Each row of a before or after table is a point. The points were changed in one or more steps. Then noise was added and the rows were shuffled. The steps act on how far a point lies along the listed directions, d1 being the first. Write out the steps. A step turns or swaps two directions, mirrors them in a line or flattens them onto one, adds a multiple of one to another, or multiplies one. Angles are multiples of 10 degrees, from the lower direction toward the higher: turns from -170 to 170, lines from 10 to 170 but not 90. Use the fewest steps. Two steps may share a direction if one is a turn and the other turns, adds or multiplies; they go together, in the order done. Otherwise the lowest direction goes first.

Directions:
(1): [-0.28 -0.29  0.19]
(2): [ 0.35 -0.25  0.13]
(3): [-0.02 -0.23 -0.39]
Before, 14 rows:
[[-0.18  0.15 -0.05]
 [ 0.15  0.16  0.40]
 [ 0.11  0.05  0.37]
 [-0.38  0.04 -0.51]
 [ 0.07 -0.09 -0.44]
 [-0.66  0.10  0.08]
 [-0.39  0.14 -0.14]
 [-0.32  0.22  0.40]
 [-0.24 -0.35 -0.21]
 [-0.03  0.20  0.30]
 [-0.09 -0.09 -0.03]
 [-0.13  0.25  0.08]
 [-0.14 -0.29 -0.13]
 [ 0.35 -0.31 -0.24]]
After (14 x 3):
[[ 0.19 -0.11  0.22]
 [-0.16  0.43  0.43]
 [ 0.14  0.23  0.34]
 [ 0.02  0.13 -0.02]
 [-0.40  0.18  0.10]
 [ 0.08  0.05  0.21]
 [ 0.25 -0.36 -0.13]
 [-0.06  0.46 -0.06]
 [ 0.28 -0.22  0.02]
 [-0.06  0.32 -0.10]
 [-0.45  0.06 -0.29]
 [ 0.49  0.34  0.32]
 [ 0.54 -0.08  0.13]
 [ 0.24 -0.26 -0.18]]
Steps: multiply d1 by -1; turn d2 and d3 by 110 degrees

Directions:
(1): [ 0.43 -0.36  0.00 -0.06  0.03  0.21  0.13 -0.40]
(2): [ 0.28  0.14 -0.47 -0.39  0.03 -0.23 -0.07  0.11]
(3): [ 0.12 -0.39  0.16 -0.01 -0.10 -0.31  0.29  0.41]
(4): [ 0.17 -0.08  0.10 -0.04 -0.48  0.20 -0.44  0.18]
(5): [-0.07 -0.01  0.03  0.10 -0.31 -0.51 -0.08 -0.40]
(6): [-0.09 -0.31  0.13 -0.11  0.41 -0.17 -0.47 -0.01]
Before, 13 rows:
[[ 0.11 -0.12 -0.25 -0.21 -0.49 -0.20 -0.05  0.02]
 [ 0.04 -0.04  0.05  0.30 -0.27 -0.06 -0.09 -0.16]
 [ 0.01 -0.36  0.20  0.13 -0.22 -0.09 -0.03  0.28]
 [ 0.07  0.04  0.20  0.13 -0.27  0.30 -0.19 -0.08]
 [ 0.42  0.08  0.03 -0.14 -0.11  0.11 -0.23 -0.23]
 [ 0.29  0.08 -0.18 -0.25  0.20  0.64 -0.09  0.09]
 [-0.11 -0.56  0.33 -0.20  0.71 -0.36 -1.00 -0.14]
 [ 0.18 -0.17  0.07 -0.16  0.45  0.16 -0.27  0.05]
 [ 0.11  0.11  0.20  0.09 -0.29  0.20 -0.17 -0.41]
 [-0.06 -0.12 -0.03 -0.21  0.57 -0.21 -0.36 -0.13]
 [-0.15  0.24  0.13  0.28 -0.32  0.12 -0.10 -0.03]
 [ 0.15  0.10 -0.06  0.20 -0.22  0.09 -0.02 -0.28]
 [ 0.29  0.44 -0.45 -0.36 -0.13 -0.17 -0.41  0.12]]
After (13 x 8):
[[-0.07  0.25 -0.13  0.05 -0.21  0.16 -0.04  0.41]
 [-0.10  0.39 -0.11  0.05  0.05  0.15 -0.04 -0.62]
 [ 0.31 -0.29  0.10  0.02 -0.08  0.24  0.02  0.22]
 [ 0.22  0.02  0.10 -0.15  0.05 -0.17 -0.48 -0.08]
 [ 0.19  0.00 -0.37 -0.41  0.45 -0.29 -0.15 -0.09]
 [-0.11  0.92 -0.27  0.09 -0.10  0.71 -0.36 -0.75]
 [ 0.17 -0.23  0.28 -0.15  0.09  0.22 -0.43  0.08]
 [ 0.04  0.40 -0.24 -0.11  0.29  0.05 -0.12 -0.27]
 [ 0.07 -0.16  0.09  0.20 -0.09  0.20 -0.22  0.21]
 [ 0.24 -0.08  0.03 -0.18  0.10  0.23 -0.24  0.24]
 [ 0.47 -0.08 -0.12 -0.11 -0.41 -0.46 -0.21 -0.42]
 [-0.12 -0.16 -0.04 -0.10 -0.49 -0.20 -0.24  0.12]
 [ 0.12 -0.27  0.12  0.10  0.07 -0.01 -0.29  0.07]]
Steps: turn d1 and d3 by 120 degrees; turn d3 and d6 by 110 degrees; turn d4 and d5 by -40 degrees; turn d2 and d5 by 70 degrees

Directions:
(1): [-0.12 -0.42 -0.11  0.02  0.40  0.35  0.14  0.11  0.16 -0.01  0.29  0.43]
(2): [ 0.11 -0.35  0.03  0.09  0.06  0.11  0.03 -0.46 -0.48  0.19  0.26 -0.33]
(3): [ 0.31 -0.34 -0.21 -0.15  0.04 -0.04  0.29  0.22 -0.28 -0.26 -0.50 -0.02]
Before (9 x 12):
[[-0.49  0.27  0.34  0.35  0.24  0.32 -0.46 -0.47  0.39  0.56  1.00 -0.06]
 [-0.23 -0.50 -0.04 -0.10  0.46  0.34  0.33  0.09  0.42 -0.05  0.36  0.57]
 [-0.03 -0.02  0.05 -0.07 -0.02  0.01  0.00  0.22  0.04 -0.07 -0.15  0.09]
 [-0.10 -0.48 -0.02  0.14  0.33  0.27  0.12 -0.24 -0.06  0.33  0.46  0.00]
 [-0.13  0.02  0.21  0.06  0.03 -0.04 -0.23 -0.35  0.09  0.28  0.33 -0.07]
 [-0.27  0.12  0.13  0.15  0.34  0.26 -0.17 -0.18  0.37  0.41  0.84  0.44]
 [-0.16 -0.19  0.28  0.03  0.19  0.17 -0.04 -0.17  0.04  0.27  0.52 -0.05]
 [-0.40  1.05  0.29  0.20 -0.58 -0.51 -0.56 -0.03  0.55  0.18 -0.09 -0.31]
 [-0.16  0.49  0.17 -0.27 -0.19 -0.26 -0.19  0.07  0.08  0.00 -0.34 -0.17]]
After (9 x 12):
[[-0.09  0.02  0.11 -0.12 -0.04 -0.10  0.13 -0.08  0.23  0.00  0.05  0.02]
 [-0.05  0.03  0.10 -0.06  0.02 -0.12 -0.14 -0.02  0.22  0.08  0.00  0.09]
 [-0.29  0.51  0.14  0.10  0.07  0.04 -0.31  0.17  0.60  0.13  0.16  0.11]
 [-0.28  0.19  0.12 -0.21  0.08  0.00 -0.12  0.02  0.15  0.06 -0.01  0.06]
 [-0.09  0.48  0.11  0.02  0.01 -0.12 -0.18  0.10  0.38  0.19  0.22  0.28]
 [-0.06 -0.01  0.11 -0.03 -0.03  0.04 -0.06  0.09 -0.02  0.01 -0.01  0.01]
 [-0.02  0.01  0.21 -0.08  0.02 -0.04  0.02  0.13  0.10  0.07  0.05 -0.05]
 [-0.52  0.54  0.14  0.19 -0.09 -0.09 -0.38  0.15  0.77  0.13  0.21  0.24]
 [ 0.06 -0.17 -0.04  0.01  0.04 -0.05  0.11  0.03 -0.04  0.13 -0.09 -0.15]]
Steps: multiply d1 by 0; flatten d2 and d3 onto the line at 50 degrees

Directions:
(1): [-0.37  0.06  0.25  0.00  0.03  0.19  0.14  0.06  0.08 -0.45 -0.26 -0.05
 -0.36  0.02 -0.14  0.63 -0.01  0.30 -0.16 -0.39]
(2): [-0.38 -0.41 -0.03 -0.06  0.09  0.28 -0.22 -0.16  0.50  0.00 -0.07 -0.38
 -0.18 -0.29 -0.13 -0.07  0.36 -0.16  0.17  0.40]
Before:
[[ 0.28  0.26  0.23  0.06  0.02 -0.22  0.02  0.14 -0.32  0.03  0.22  0.19
   0.01  0.31  0.03  0.07 -0.37  0.31 -0.04 -0.38]
 [ 0.03 -0.53 -0.16 -0.09  0.04  0.23 -0.25 -0.13  0.41  0.46  0.11 -0.28
   0.07 -0.21  0.06 -0.63  0.24 -0.37  0.04  0.72]
 [ 0.11  0.41  0.19  0.04  0.08 -0.05  0.48  0.14 -0.58 -0.40 -0.32  0.35
   0.11  0.14  0.18  0.55 -0.29  0.29 -0.24 -0.50]
 [ 0.94  0.09 -0.50  0.08 -0.09 -0.48 -0.12 -0.06 -0.37  0.81  0.43  0.32
   0.72  0.13  0.29 -1.14  0.00 -0.26  0.25  0.59]
 [-0.16  0.11  0.03 -0.04  0.15  0.23  0.12  0.16 -0.24 -0.24 -0.11  0.08
  -0.21  0.23 -0.09  0.24 -0.12  0.22 -0.07 -0.26]
 [ 0.28 -0.04 -0.14  0.07 -0.07 -0.27 -0.08  0.00 -0.17  0.31  0.18  0.05
   0.29 -0.08  0.02 -0.45 -0.07 -0.14  0.13  0.29]
 [-0.40 -0.05  0.20 -0.07  0.18  0.22  0.17 -0.04 -0.04 -0.09 -0.12 -0.10
  -0.34 -0.19 -0.07  0.47 -0.05  0.12  0.12 -0.31]
 [-0.70 -0.38  0.12  0.07  0.10  0.42 -0.06 -0.07  0.27 -0.12 -0.36 -0.18
  -0.43 -0.31 -0.13  0.47  0.29  0.03 -0.03  0.00]
 [-0.34 -0.27  0.14 -0.07  0.05  0.23 -0.18 -0.20  0.25 -0.15 -0.03 -0.40
  -0.23 -0.11 -0.03  0.11  0.22  0.03  0.05  0.27]
 [-0.18 -0.22  0.12  0.19  0.06  0.12 -0.08 -0.02  0.40 -0.23 -0.04 -0.35
  -0.16 -0.18 -0.09 -0.10  0.13 -0.07  0.34  0.11]
 [-0.36 -0.26  0.11  0.03  0.25  0.32  0.16  0.01  0.32 -0.27 -0.13 -0.18
  -0.21  0.02 -0.22  0.38  0.10  0.22  0.01 -0.08]
 [ 0.11  0.27 -0.11  0.10 -0.12 -0.11  0.15  0.03 -0.12 -0.05  0.18  0.37
   0.09  0.15 -0.18 -0.21 -0.02 -0.18 -0.07 -0.09]
 [-0.12 -0.06  0.04  0.08 -0.07  0.21 -0.10  0.03 -0.11  0.07  0.04  0.09
   0.19  0.02  0.01 -0.05 -0.02 -0.12  0.10  0.26]
 [ 0.49  0.48 -0.07  0.03 -0.04 -0.22  0.35  0.31 -0.52 -0.19  0.03  0.45
   0.10  0.30  0.26  0.27 -0.26  0.16 -0.30 -0.51]]
After:
[[ 0.09  0.23  0.30  0.04  0.06 -0.09  0.04  0.17 -0.22 -0.12  0.09  0.11
  -0.15  0.30 -0.03  0.30 -0.35  0.38 -0.06 -0.45]
 [ 0.05  0.28 -0.05  0.14 -0.13 -0.09  0.22  0.05 -0.12 -0.14  0.13  0.35
   0.02  0.17 -0.21 -0.07 -0.03 -0.10 -0.11 -0.16]
 [-0.46 -0.19  0.14 -0.08  0.19  0.30  0.06 -0.07  0.10 -0.01 -0.12 -0.20
  -0.34 -0.27 -0.10  0.35  0.05  0.01  0.19 -0.11]
 [ 1.10  0.46 -0.39  0.11 -0.16 -0.62  0.15  0.10 -0.77  0.55  0.36  0.60
   0.71  0.38  0.31 -0.79 -0.27  0.02  0.02  0.08]
 [-0.63 -0.52 -0.03  0.04  0.13  0.40 -0.19 -0.15  0.40  0.08 -0.27 -0.26
  -0.29 -0.40 -0.09  0.14  0.39 -0.14  0.05  0.31]
 [-0.06 -0.02  0.03  0.07 -0.09  0.17 -0.05  0.08 -0.17  0.10  0.04  0.14
   0.20  0.03  0.04 -0.07 -0.05 -0.12  0.07  0.22]
 [ 0.17  0.45  0.05  0.02  0.00 -0.06  0.36  0.34 -0.33 -0.42 -0.18  0.32
  -0.15  0.22  0.13  0.59 -0.16  0.24 -0.34 -0.61]
 [-0.29  0.00  0.03 -0.02  0.19  0.30  0.03  0.11 -0.09 -0.26 -0.18  0.00
  -0.31  0.13 -0.15  0.25 -0.04  0.21 -0.01 -0.17]
 [-0.22 -0.29  0.06 -0.09  0.06  0.19 -0.21 -0.20  0.23  0.03  0.09 -0.39
  -0.10 -0.13  0.03 -0.10  0.21 -0.09  0.12  0.40]
 [ 0.37 -0.31 -0.24 -0.06 -0.05  0.02 -0.19 -0.06  0.11  0.62  0.20 -0.09
   0.31 -0.07  0.19 -0.80  0.06 -0.40  0.00  0.64]
 [ 0.35  0.11 -0.10  0.10 -0.11 -0.34 -0.01  0.05 -0.34  0.26  0.18  0.19
   0.27  0.05  0.07 -0.32 -0.20 -0.04  0.03  0.07]
 [-0.32 -0.35  0.03  0.00  0.28  0.35  0.06 -0.04  0.43 -0.15 -0.05 -0.26
  -0.20 -0.03 -0.19  0.20  0.20  0.07  0.08  0.15]
 [-0.05 -0.23  0.04  0.18  0.03  0.07 -0.11 -0.05  0.37 -0.12  0.07 -0.32
  -0.03 -0.19 -0.04 -0.30  0.11 -0.15  0.37  0.21]
 [-0.23  0.25  0.26 -0.01  0.14  0.13  0.44  0.10 -0.27 -0.59 -0.45  0.19
  -0.09  0.01  0.06  0.77 -0.13  0.33 -0.20 -0.43]]
Steps: turn d1 and d2 by 30 degrees

Directions:
(1): [ 0.20 -0.11 -0.06 -0.06 -0.18 -0.04  0.15 -0.15 -0.03  0.07 -0.32 -0.37
 -0.19  0.02  0.22  0.59  0.08  0.02  0.10  0.12 -0.31 -0.21  0.02  0.24
  0.02 -0.39 -0.43 -0.04 -0.15 -0.15  0.04 -0.51 -0.52 -0.17 -0.69  0.22
 -0.29  0.54 -0.40  0.02  0.08 -0.03 -0.17 -0.21  0.23 -0.24  0.01 -0.06]
(2): [-0.14  0.03  0.03  0.29 -0.04  0.10  0.19 -0.43 -0.37 -0.03 -0.59  0.34
 -0.19 -0.05 -0.07  0.13 -0.09  0.18  0.17 -0.39 -0.22 -0.32 -0.09 -0.25
  0.06  0.60 -0.36  0.04 -0.19  0.06  0.33  0.30  0.11  0.35 -0.22 -0.36
  0.11 -0.15 -0.18 -0.42 -0.15  0.01  0.25 -0.24  0.31  0.17  0.49 -0.01]
(3): [ 0.05 -0.13 -0.30  0.27  0.24 -0.20 -0.33  0.58  0.05 -0.10  0.07  0.11
  0.07  0.07 -0.38  0.18  0.22 -0.26 -0.41 -0.06  0.18 -0.27 -0.18 -0.34
 -0.37  0.10 -0.17  0.22  0.51  0.11 -0.31  0.08 -0.10 -0.31 -0.50  0.23
  0.09  0.03 -0.10 -0.44  0.18  0.36  0.19  0.40  0.18  0.03  0.39  0.02]
(4): [-0.06 -0.09 -0.41 -0.14  0.14 -0.33  0.70  0.36 -0.06 -0.09  0.20 -0.01
 -0.10 -0.27  0.26  0.26 -0.23 -0.17 -0.16  0.43  0.02  0.21  0.04  0.34
 -0.21 -0.30 -0.12 -0.19 -0.36 -0.13  0.13  0.06  0.20 -0.08  0.27 -0.24
  0.05 -0.28 -0.54 -0.32 -0.29 -0.11  0.52  0.30 -0.04  0.10  0.29  0.16]
(5): [ 0.08 -0.29  0.08 -0.19 -0.36  0.30 -0.03  0.55 -0.34  0.20 -0.31  0.36
 -0.04 -0.16  0.00  0.21  0.24  0.24 -0.19  0.15 -0.14  0.34 -0.37 -0.05
 -0.35 -0.32  0.33  0.36 -0.49  0.04  0.41  0.24 -0.04 -0.19 -0.09  0.11
  0.33 -0.23  0.19  0.36 -0.09  0.36 -0.36 -0.20  0.20  0.09  0.14 -0.04]
Before:
[[-0.08  0.31  0.12 -0.01  0.08 -0.11  0.34 -0.59  0.14 -0.15  0.17 -0.25
   0.06  0.17  0.16 -0.23 -0.32  0.00  0.35 -0.02 -0.04 -0.17  0.32  0.24
   0.45  0.08 -0.17 -0.42  0.04 -0.09 -0.17 -0.09  0.05  0.38  0.35 -0.27
  -0.14  0.02 -0.17 -0.05 -0.14 -0.43  0.22 -0.06 -0.17 -0.12 -0.14  0.07]
 [-0.13 -0.07 -0.46  0.30  0.35 -0.25  0.08  0.28  0.01 -0.08  0.37  0.10
   0.05 -0.03 -0.27  0.21 -0.11 -0.20 -0.32  0.01  0.30 -0.31  0.05 -0.32
  -0.20  0.34 -0.18 -0.05  0.39  0.07 -0.22  0.16  0.32  0.00 -0.13 -0.12
   0.11 -0.14 -0.31 -0.72 -0.14  0.07  0.36  0.46 -0.11  0.09  0.37 -0.08]
 [-0.10  0.00  0.07  0.20 -0.06  0.11 -0.13 -0.79 -0.24 -0.04 -0.96  0.09
  -0.15  0.01  0.00  0.30 -0.12  0.25  0.46 -0.51 -0.27 -0.46 -0.05 -0.18
   0.06  0.59 -0.60 -0.11 -0.07  0.00  0.32 -0.07 -0.18  0.36 -0.44 -0.25
  -0.04  0.16 -0.29 -0.48 -0.20 -0.14  0.09 -0.37  0.42 -0.14  0.28  0.07]
 [-0.07 -0.10 -0.02  0.34  0.14 -0.08 -0.34 -0.07  0.03  0.00 -0.27  0.03
  -0.05  0.14 -0.10  0.19  0.11  0.05 -0.01 -0.27 -0.02 -0.23 -0.24 -0.35
  -0.18  0.31 -0.26  0.20  0.22  0.04 -0.06 -0.07 -0.12  0.09 -0.39 -0.04
   0.11  0.03 -0.21 -0.32  0.09  0.27  0.15  0.06  0.30 -0.01  0.40  0.03]
 [-0.24  0.06 -0.18  0.25  0.33 -0.11  0.61 -0.50  0.03 -0.22 -0.10  0.08
   0.04  0.01  0.08 -0.09 -0.29 -0.12  0.08 -0.12 -0.05 -0.23  0.18  0.06
   0.09  0.41 -0.37 -0.24  0.11 -0.14  0.02  0.04  0.26  0.25  0.38 -0.40
  -0.01 -0.19 -0.33 -0.64 -0.18 -0.31  0.55  0.09 -0.01  0.21  0.23 -0.04]
 [-0.40  0.06 -0.14  0.14  0.13 -0.04  0.58 -0.41 -0.25 -0.06 -0.10  0.23
  -0.12 -0.15  0.15  0.10 -0.37  0.11  0.06  0.01 -0.11 -0.09  0.05  0.23
   0.16  0.44 -0.25 -0.20 -0.37 -0.02  0.17  0.33  0.36  0.38  0.54 -0.44
   0.22 -0.48 -0.52 -0.51 -0.52 -0.20  0.57 -0.01 -0.03  0.23  0.37  0.07]
 [-0.04 -0.09 -0.19  0.03 -0.04 -0.13  0.24  0.38  0.07 -0.06  0.02 -0.01
  -0.09 -0.18  0.07  0.34  0.00 -0.14 -0.05  0.06  0.06 -0.02 -0.02  0.24
  -0.45 -0.44 -0.31  0.01 -0.18  0.01  0.00 -0.08 -0.12 -0.32 -0.31  0.06
  -0.08  0.06 -0.27 -0.08 -0.08  0.08  0.06  0.13  0.10 -0.18  0.23  0.01]
 [-0.13 -0.09  0.22  0.07 -0.04  0.25 -0.50  0.25 -0.15  0.13 -0.08  0.30
   0.30  0.07 -0.41  0.01  0.22  0.13 -0.17 -0.22 -0.10  0.00 -0.29 -0.42
  -0.10  0.24  0.24  0.29  0.36  0.17 -0.02  0.25 -0.02 -0.05 -0.16  0.24
   0.28 -0.10  0.40  0.07  0.16  0.30 -0.19  0.08  0.10 -0.05  0.16  0.03]
 [ 0.07 -0.01  0.09 -0.12 -0.03  0.17 -0.17  0.22  0.06 -0.09 -0.01  0.11
   0.23  0.11 -0.18 -0.04  0.18  0.00 -0.23 -0.04  0.09  0.07 -0.25 -0.05
  -0.10 -0.12  0.14  0.32  0.01 -0.01  0.04  0.12 -0.02 -0.12 -0.14  0.10
   0.15  0.04  0.15  0.20 -0.01  0.17 -0.23  0.06 -0.01  0.07 -0.09  0.06]
 [ 0.12 -0.04  0.12 -0.21 -0.24  0.21  0.24  0.03 -0.18  0.22 -0.23 -0.04
  -0.20 -0.09  0.21  0.17  0.04  0.09  0.00  0.20 -0.18  0.14 -0.05  0.24
   0.01 -0.19  0.02 -0.07 -0.46 -0.16  0.35 -0.09 -0.08  0.01 -0.02 -0.05
   0.13 -0.06  0.05  0.19 -0.23 -0.04 -0.19 -0.23  0.08 -0.06  0.06 -0.13]
 [ 0.03 -0.15 -0.25  0.33  0.20 -0.16  0.11  0.00 -0.14 -0.11 -0.51  0.07
  -0.17  0.04 -0.12  0.54  0.05 -0.04  0.06 -0.21 -0.23 -0.51 -0.06 -0.28
  -0.09  0.20 -0.62  0.01  0.26 -0.04  0.11 -0.06 -0.13 -0.13 -0.73  0.00
  -0.25  0.24 -0.44 -0.54  0.00  0.11  0.24  0.02  0.42 -0.09  0.45 -0.15]
 [-0.16  0.41  0.27  0.23  0.14 -0.09  0.22 -0.73  0.01 -0.16 -0.11 -0.08
   0.04  0.16  0.10 -0.38 -0.31  0.11  0.24 -0.49  0.11 -0.42  0.41  0.07
   0.31  0.85 -0.20 -0.13  0.23  0.08 -0.05  0.16  0.24  0.64  0.43 -0.54
   0.11 -0.13  0.05 -0.44 -0.14 -0.23  0.40 -0.13 -0.11  0.23  0.06  0.03]
 [-0.15  0.10  0.03  0.04 -0.18  0.21 -0.07 -0.22 -0.15  0.07 -0.02 -0.05
   0.06 -0.03 -0.06 -0.30 -0.04  0.13  0.03 -0.13 -0.16  0.01 -0.05 -0.11
   0.14  0.30  0.18 -0.13 -0.01  0.16  0.13  0.24  0.11  0.32  0.28 -0.19
   0.09 -0.15  0.05  0.09  0.04 -0.01  0.03 -0.14  0.06  0.13 -0.08 -0.05]]
After:
[[ 0.23 -0.17 -0.05 -0.14  0.02 -0.08 -0.99  0.32  0.46  0.00  0.05 -0.43
   0.30  0.24 -0.20  0.14  0.34 -0.16 -0.08  0.04  0.26 -0.05 -0.08 -0.06
  -0.27 -0.38  0.05  0.09  0.68  0.05 -0.47 -0.54 -0.56 -0.47 -0.54  0.67
  -0.13  0.55  0.18  0.15  0.34  0.18 -0.51  0.18 -0.01 -0.48 -0.46  0.04]
 [ 0.10  0.01  0.08  0.07  0.10 -0.12 -0.38  0.64  0.17 -0.02  0.30 -0.09
   0.29  0.18 -0.17 -0.13  0.25 -0.11 -0.42 -0.03  0.34 -0.14  0.06 -0.03
  -0.34  0.06  0.23  0.31  0.56  0.16 -0.40  0.02 -0.09 -0.16 -0.02  0.21
   0.29 -0.04  0.28 -0.11  0.18  0.37 -0.03  0.30 -0.07  0.10 -0.05 -0.03]
 [-0.11 -0.10 -0.30 -0.34  0.06 -0.17  0.75  0.32  0.05  0.09  0.69 -0.16
   0.02 -0.30  0.40  0.18 -0.36 -0.04 -0.13  0.66  0.18  0.47  0.25  0.49
  -0.07 -0.54  0.37 -0.30 -0.48 -0.16  0.14 -0.03  0.44  0.00  0.70 -0.22
   0.05 -0.28 -0.36  0.08 -0.42 -0.29  0.08  0.22 -0.48  0.01 -0.24 -0.04]
 [ 0.03  0.18  0.28 -0.07 -0.07  0.29 -0.20 -0.37  0.10 -0.10 -0.13  0.06
   0.21  0.18 -0.13 -0.26  0.09  0.12  0.07 -0.33  0.03 -0.02 -0.13 -0.11
   0.22  0.17  0.08  0.17  0.01  0.00  0.11  0.12  0.07  0.16 -0.02 -0.04
   0.03  0.09  0.27  0.22  0.01 -0.06 -0.27 -0.18 -0.03  0.05 -0.25  0.02]
 [ 0.22 -0.13 -0.11 -0.31  0.04 -0.16  0.15  0.22  0.34  0.00  0.26 -0.44
   0.04 -0.01  0.28  0.26  0.01 -0.12  0.07  0.42 -0.08  0.18  0.21  0.38
   0.08 -0.77  0.02 -0.22  0.09 -0.20 -0.09 -0.51 -0.20 -0.43  0.00  0.33
  -0.43  0.38 -0.19  0.36  0.10 -0.16 -0.26  0.11 -0.17 -0.33 -0.50 -0.16]
 [-0.10  0.20  0.68 -0.03 -0.19  0.54 -0.81 -0.43  0.07  0.23  0.03  0.02
   0.41  0.28 -0.32 -0.48  0.17  0.32  0.24 -0.41 -0.13  0.06 -0.01 -0.33
   0.38  0.32  0.53  0.17  0.51  0.13 -0.14 -0.02 -0.08  0.19  0.12  0.29
   0.05  0.17  0.92  0.62  0.31  0.01 -0.67 -0.30 -0.14 -0.19 -0.55 -0.09]
 [-0.11  0.00 -0.27 -0.13 -0.02 -0.27  0.82  0.13  0.06 -0.14  0.12 -0.10
  -0.21 -0.32  0.39  0.36 -0.32 -0.14  0.16  0.31  0.00  0.16  0.17  0.57
  -0.33 -0.55 -0.35 -0.31 -0.57 -0.13  0.16 -0.12  0.08 -0.15  0.17 -0.26
  -0.13 -0.09 -0.55 -0.09 -0.31 -0.24  0.37  0.17 -0.05 -0.14  0.19  0.08]
 [-0.05  0.05 -0.06  0.11 -0.08  0.17 -0.44  0.17 -0.04  0.02  0.09 -0.05
   0.17  0.10 -0.26 -0.29  0.15  0.02 -0.22 -0.14 -0.02 -0.07 -0.14 -0.34
  -0.06  0.25  0.26  0.05  0.40  0.24 -0.16  0.22 -0.05  0.06 -0.03  0.12
   0.06 -0.02  0.20  0.03  0.25  0.22 -0.03  0.09  0.09  0.10 -0.09 -0.10]
 [ 0.04  0.00  0.26 -0.11 -0.04  0.06 -0.43 -0.13  0.39  0.13  0.21 -0.34
   0.09  0.23  0.17 -0.14  0.06  0.09  0.13  0.07  0.04  0.23 -0.03  0.05
   0.05 -0.28  0.26  0.05  0.14 -0.04 -0.20 -0.44 -0.21 -0.04  0.10  0.20
  -0.06  0.23  0.22  0.53  0.23  0.07 -0.34 -0.06 -0.15 -0.21 -0.46 -0.03]
 [-0.23 -0.25 -0.85 -0.14  0.46 -0.60  0.77  1.19  0.03 -0.18  0.77  0.02
   0.06 -0.32  0.14  0.45 -0.23 -0.48 -0.68  0.91  0.26  0.32 -0.05  0.53
  -0.58 -0.59 -0.03 -0.16 -0.18 -0.13 -0.26  0.14  0.28 -0.47  0.54  0.01
   0.29 -0.55 -0.95 -0.61 -0.52  0.10  0.88  0.86 -0.25  0.14  0.43  0.23]
 [ 0.09 -0.02 -0.21  0.03  0.14 -0.12  0.19  0.27 -0.05  0.07 -0.01 -0.02
  -0.16 -0.03 -0.02  0.20  0.04 -0.22 -0.21  0.14  0.00 -0.18 -0.02  0.05
  -0.18  0.05 -0.27 -0.14  0.06 -0.11  0.01 -0.09 -0.04 -0.13 -0.31 -0.03
   0.13 -0.03 -0.18 -0.35 -0.11  0.04  0.27  0.17  0.14 -0.03  0.36 -0.05]
 [ 0.04 -0.07 -0.23  0.12  0.08 -0.14  0.14  0.34 -0.10 -0.11 -0.04  0.08
   0.07  0.09 -0.16  0.25  0.02 -0.13 -0.19  0.06  0.01 -0.25 -0.08 -0.08
  -0.16 -0.07 -0.27 -0.03  0.13 -0.01 -0.17  0.10 -0.09 -0.06 -0.24 -0.03
   0.15 -0.14 -0.29 -0.35 -0.08  0.10  0.26  0.20  0.19 -0.04  0.41  0.10]
 [-0.02 -0.26 -0.57 -0.14  0.30 -0.33  0.73  0.69  0.14 -0.17  0.41  0.00
   0.14 -0.18  0.15  0.22 -0.10 -0.39 -0.45  0.66  0.14  0.27  0.00  0.38
  -0.47 -0.59 -0.02 -0.08 -0.03 -0.25 -0.12 -0.06  0.16 -0.42  0.41  0.00
   0.10 -0.31 -0.49 -0.45 -0.21  0.00  0.51  0.59 -0.10  0.13  0.19  0.06]]
Steps: flatten d1 and d5 onto the line at 170 degrees; turn d2 and d3 by 150 degrees; multiply d4 by 2.5
